Each row of a before or after table is a point. One or more steps were done to the points. Then noise was added and the rows were shuffled. The steps act on how far a point lies along the listed directions, d1 being the first. Write out the steps. A step turns or swaps two directions, mirrors them in a line or flattens them onto one, adds a multiple of one to another, or multiplies one. Angles are multiples of 10 degrees, from the lower direction toward the higher: turns from -170 to 170, lines from 10 to 170 but not 90. Use the fewest steps. Two steps may share a direction if one is a turn and the other turns, adds or multiplies; they go together, in the order done. Otherwise the lowest direction goes first.
In the rows, 128 means zero.

Directions:
(1): [164 139]
(2): [117 164]
Before, 8 rows:
[[157 132]
 [144 182]
 [113  96]
 [151 146]
 [ 97 163]
 [132 117]
 [121 149]
 [ 93 166]]
After:
[[114 123]
 [132 158]
 [114 151]
 [152 134]
 [180 117]
 [178 123]
 [111  99]
 [164 171]]
Steps: swap d1 and d2

Directions:
(1): [ 86 131 145  89 132  92 141 101]
(2): [133  76 176 123 114 134 137 146]
(3): [177 148 137  85 147 125 150 140]
(4): [142 137 149 175 144 105 167 105]
(5): [ 98 127 122 124 157 176 168 136]
(6): [117 157 128 130  75 122 159 159]
Before:
[[100 109 141 130 146 173 159 156]
 [115 121 163  64 123 145 163 149]
 [110 157 133 129 158 151 156 127]
 [142 120 115 137 154 157 132 146]
 [166 127  86 153 180 160 105 152]
 [150 109 160  92 133 166 175 151]
 [144 130 140 150 144 135 120 115]
 [ 82 145  92 148 118 149  82 115]
 [102 173  89 167 106 141 128 139]
 [119 126  86 123 150 160  96 124]]
After:
[[ 91  95 130  92 148 141 114 114]
 [ 90 127 123  80 188  99 132 102]
 [ 64  94 144 126 107 136 100 120]
 [ 64 126 158 121  98 112 154 130]
 [151 174  94 110 153 178 167 144]
 [127 139 141 139 146 120 123 103]
 [106 138 113 107 167 135 144 121]
 [107 131 154 126 158 167 166 136]
 [ 91 147 102 136 164 180 161 147]
 [161 149 111 115 133 193 148 172]]
Steps: turn d1 and d2 by 140 degrees; multiply d5 by 1.3

Directions:
(1): [ 64 125 137  94 161 148 113 137 107 120 149 103]
(2): [128 167 170 132 163  89 117 142 165 126 104 110]
(3): [134 156  89 162 136 129  78 141 140 141 173 122]
(4): [136 133 104 138 142 188 124 129 154 108  81 100]
(5): [136 191 103 104 144 138 175 139 111 137 134 145]
(6): [132 108  86 138 164  86 128 142  94  90 105 128]
Before, 10 rows:
[[124 112 170 124 120 142 117 115 157 156 128 125]
 [ 89 154 188 121 169 128 110 151 174 115  70  94]
 [100 122  99 143 185 157  94 151 144  99  99 109]
 [106 151 178 114 159 118 125 121 148 131 135 114]
 [153 107  82 152 165 104 125 150 133  94  90 125]
 [139  95 163 132  92 146 139 117 152 149  94 141]
 [168 143  72 190 141 134  91 136 135 105  99 116]
 [113 166 156 104 156 107  99 139 166 123 113 103]
 [133 116 131 129 120 149 128 126 150 123 102 135]
 [159  73 177 163  58 116  98 100 132 133 103 121]]
After (10 x 12):
[[142  97 145 185  78 125  48 117 136 142 151 104]
 [151 118 129 165  95 146  97 129 164 161 129 139]
 [ 95 134  87 148 179 157  82 144 112  96 118  89]
 [136 125 120 141 124 150 112 131 155 130 113 134]
 [135 146 185 121 141 109 144 113 156 132 113 128]
 [126 156 170  99 147 105 118 136 167 120  91 109]
 [130 111  80 146 178 111 109 156 124  95 109 116]
 [137 116 164 135 114 139 112 114 165 158 131 126]
 [108  99 125 124 174 153 134 139 139  91  60 119]
 [137 152 187 141 142 113 128 142 187 119  47 112]]
Steps: turn d1 and d3 by -90 degrees

Directions:
(1): [143 116 154 102 108 101 136 106 122 155 127 150 166 126 149  93 109 194
 162 128 110 168  88 112]
(2): [142 117 153 185 165 147 126 178  85 122 107 105 145 126 111 149 140 147
 119 102  82 162 117 108]
Before (14 x 24):
[[154 106 158  82  87  82 127  97 122 163 130 179 179 121 149  73  98 245
  189 137  97 184  71 116]
 [115 129 132 119 135 130 129 126 142 134 138 136 123 123 142 127 123 123
  134 129 141 107 111 143]
 [124 145 110 163 157 162 107 165 113  93 135  97 122 130 116 163 137  98
   93 133 132 121 144 133]
 [126 101 135 238 186 180 112 217  82  96 108  80 129 128  87 193 141 107
   86 110  73 127 159 102]
 [150 125 143 134 134 120 135 135 127 134 105 118 159 118 120 116 117 162
  125 117  84 138 110 105]
 [139 139 123 109 116 120 135 113 126 152 119 150 133 136 147 103 125 168
  143 135 133 149 120 125]
 [122 135 115  60 100 106 141  78 169 158 146 156 141 125 154 109 105 131
  155 136 152 112 122 139]
 [132 119 135 112 135 110 127 113 137 125 129 145 154 127 150 123 129 173
  146 111 119 147  98 123]
 [150  98 185 139 130 127 130 151  98 154 110 128 186 138 133 108 120 216
  167 129  63 207  78  79]
 [137  96 179 142 134 112 149 132 101 167 110 130 179 134 148 106 127 190
  132 125  92 181  83  97]
 [140 119 129 148 151 129 123 158 103 130 106 117 131 127 130 139 139 153
  131 127  91 163 123 115]
 [157 115 149 136 132 102 139 129 124 142 140 142 173 119 144 109 101 209
  152 133  91 170  94  96]
 [122 129  99 137 131 150 134 149 119 104 126 110 101 137  97 149 134  66
   99 124 148  89 152 138]
 [134 117 153 149 142 116 143 125 112 136 103 103 143 139 121 121 142 154
  136 126 100 148 110 103]]
After:
[[122 100 137  61  57  80 133  59 160 168 148 176 175 131 171  71  71 208
  179 169 132 142  99 114]
 [134 115 153 139 133 106 145 117 120 139 104 106 149 138 124 111 138 158
  144 133 102 147 105 104]
 [151 125 140 133 132 121 135 134 127 131 103 120 155 117 120 116 121 165
  125 117  84 138 110 108]
 [138 141 120 159 151 150 131 157 104 132 107 121 120 140 125 134 143 140
  114 122 114 147 136 127]
 [147  97 185 163 145 143 125 174  88 149 101 112 185 140 119 124 130 203
  154 118  52 208  86  81]
 [137  88 177 170 145 126 148 155  89 155 103 115 172 133 133 125 135 171
  119 114  85 175  90  92]
 [125 146 113  77 102 115 117  90 153 128 154 141 148 134 156 114 103 146
  137 160 164 127 115 140]
 [158 117 148 184 161 127 133 172 106 120 128 114 160 116 123 143 121 184
  126 118  78 165 110  94]
 [112 130 133 135 146 138 126 141 134 126 134 131 118 124 136 141 127 112
  125 123 138 103 117 142]
 [124 134 115 163 169 161 132 172 124 114 120 104 117 126 105 177 141  76
  101 106 117 103 157 131]
 [158 101 158 222 186 161 113 217  61 109  98 101 144 120  85 166 152 162
  117  96  51 174 118 105]
 [134 119 134 151 168 134 116 149 121 109 117 125 147 125 134 155 145 150
  124 100 110 139 113 117]
 [123 128 103  76  91 115 141  97 147 127 141 142 121 138 123 109 113 102
  129 146 165  90 129 144]
 [144 121 130 116 126 108 126 126 121 141 115 132 142 130 147 116 128 172
  152 138 104 167 111 117]]
Steps: swap d1 and d2
